Each row is a point. The points of each table are mixes of a few directions, plus a little noise. Count the directions of each table, and those that both share. Where both have some left over, give the other angles between the two spaces (their principal angles), to ten degrees, smallest first.
In the rows, 128 means zero.

First (7 x 2):
[[145 151]
 [194 218]
 [149 156]
 [ 85  71]
 [ 92  79]
 [102  93]
 [128 129]]
Second:
[[137 201]
 [118  44]
 [135 191]
 [127 119]
 [128 125]
 [118  46]
 [133 171]]
Directions: first 1, second 1, shared 0; angles 30

First, 8 rows:
[[113 132 122 132]
 [ 82 150 249  96]
 [110 129  74 147]
 [ 66 145 115 140]
 [237  95 125 116]
 [ 97 134  93 143]
 [114 130 104 138]
 [206 106 144 114]]
Second, 6 rows:
[[218  51  97 184]
 [ 84 158 165 105]
 [ 96 154 145 109]
 [ 83 173 124  96]
 [176  81 131 162]
 [111 151 106 112]]
Directions: first 2, second 2, shared 1; angles 50

First, 9 rows:
[[148 138  66 136 174 160 130 126 185]
 [ 88 105 249 114  49  58 128 127  28]
 [124 114 154 132 158  95 145 110 153]
 [152 151  43 132 145 191 114 143 160]
 [123 119 152 128 137 105 137 119 133]
 [145 147  64 130 131 180 113 143 142]
 [ 94 106 236 116  64  64 130 125  46]
 [144 127  94 137 189 133 142 114 194]
 [135 143  94 126 106 163 113 145 112]]
Second (8 x 9):
[[157 197 149 125 160 120 149 138 122]
 [ 96  50  70 127 125  81  98 125 157]
 [173  73 121 129 131 108 184 154 217]
 [182 161 127  99 139 100 150  90 173]
 [109 203 133 112 132 133  79  80  58]
 [ 84  35 143 164  82 189 134 175 118]
 [ 93 188 113 125 156 105  78 115  64]
 [129 118 168 143 100 187 151 147 115]]
Directions: first 2, second 4, shared 0; angles 40, 90

First:
[[144  96 132 169 155 116 126 143 143 135  74  77 115 141]
 [108  87 161 126 161 192  91 189 196 235 210 154  33 134]
 [127 123 130 126  99  86 178 187 104 121  54 143 163 153]
 [127 176 101  89 126 103 157  94  90  82 152 152 158 117]
 [148 139 142 203 186  91 114  64 124 105 156  42 122 122]
 [129 132 124 124 106  75 186 180  96 110  55 142 169 152]
 [125 136  98  72  94 125 160 156 107 104  75 173 157 133]
 [134 162  70  60 160 185  85  29 133  83 193 137 107  86]
 [113 112 177 166 107 147 100 144 151 179 175 133 111 129]
 [127 108 154 161  80 185  46  63 151 130 147 106 138 101]
 [125 139 120 111 134 102 166 161 113 126 118 148 134 140]]
Second:
[[190 169 143 165 200  84 135 142 172 119  67 125 215  18]
 [105 113 119 120 107 137 122 133 115 123 153 127 103 147]
 [132 184 189 111 131 186 153 147  96  60  95 104 106 145]
 [137 111 121 113 110 129 134  77 135 197 122 147 117 204]
 [100 132 116 155 146 112 108 208 121  34 161 104 141   7]
 [113  98  88 150 134  88 105 153 143 124 161 131 147  64]
 [141 141 145 119 128 142 140 109 126 142 108 130 125 161]
 [167 115 113 133 142  94 132  73 164 216 100 153 163 155]
 [141 155 160 116 129 156 145 117 118 120 100 123 120 160]
 [ 53  64  87  99  51 152 107 122  91 145 213 135  44 218]]
Directions: first 5, second 3, shared 0; angles 60, 80, 80

First, 10 rows:
[[192 106 145 143 159 178 107 141 122  73 117 108 121 129 138  92 115 111
   78 209]
 [205 132 117 196 145 165 106 131 115  85 117 134 150 126 158  87 134 131
   39 213]
 [ 98 119 168  83 123 137 142 143 136 105 150 114 112 147 115 142 112 105
  184  99]
 [164 144 126 186  80  80  98 117 139 173 130 162 181 107 151 159 191 111
   63 172]
 [ 78 146 142 104 120 137 158 137 122 102 159 135 120 156 124 133 105 134
  189  63]
 [155 124  99 149 147 136 118 121 121 138 105 125 128 114 133 108 130 145
   88 157]
 [ 64 124 174  59 115 126 154 143 139 110 160 115 105 155 106 159 108 107
  225  59]
 [ 67 143 127  97 113 112 158 126 129 137 149 137 119 143 119 146 113 140
  192  51]
 [ 79 141  69 113 147 118 157 110 115 167 110 133 110 121 114 115 105 183
  162  56]
 [183  98 111 147 129  97  88 114 142 191  86 116 139  83 127 139 172 114
   61 204]]
Second:
[[154 143 125 191  59 139 118 151 136 153 148 144 215 127 173 133 164  95
   23 110]
 [104 118 129  81 175 117 133 107 123 116 114 109  69 131  92 116 107 145
  204 140]
 [ 99 164 150 149  70  95 126 123 130 134 170 155 169 153 140 148 163 105
  148 105]
 [154 133 134 154 129 142 145 157 135 103 138 168 132 113 156 173 120 146
   94 121]
 [113  93 109  63 201 136 123 100 118 130  81  72  53 122  78  82  93 145
  191 157]
 [115 111 118  90 164 129 121 108 121 135 105  93  91 128  98  96 114 133
  167 142]
 [176 140 125 200  74 152 129 169 140 131 147 169 205 115 186 160 149 116
    7 111]
 [107 124 131  94 153 116 128 110 124 121 121 114  90 135 101 121 117 137
  190 135]]
Directions: first 4, second 3, shared 1; angles 40, 70
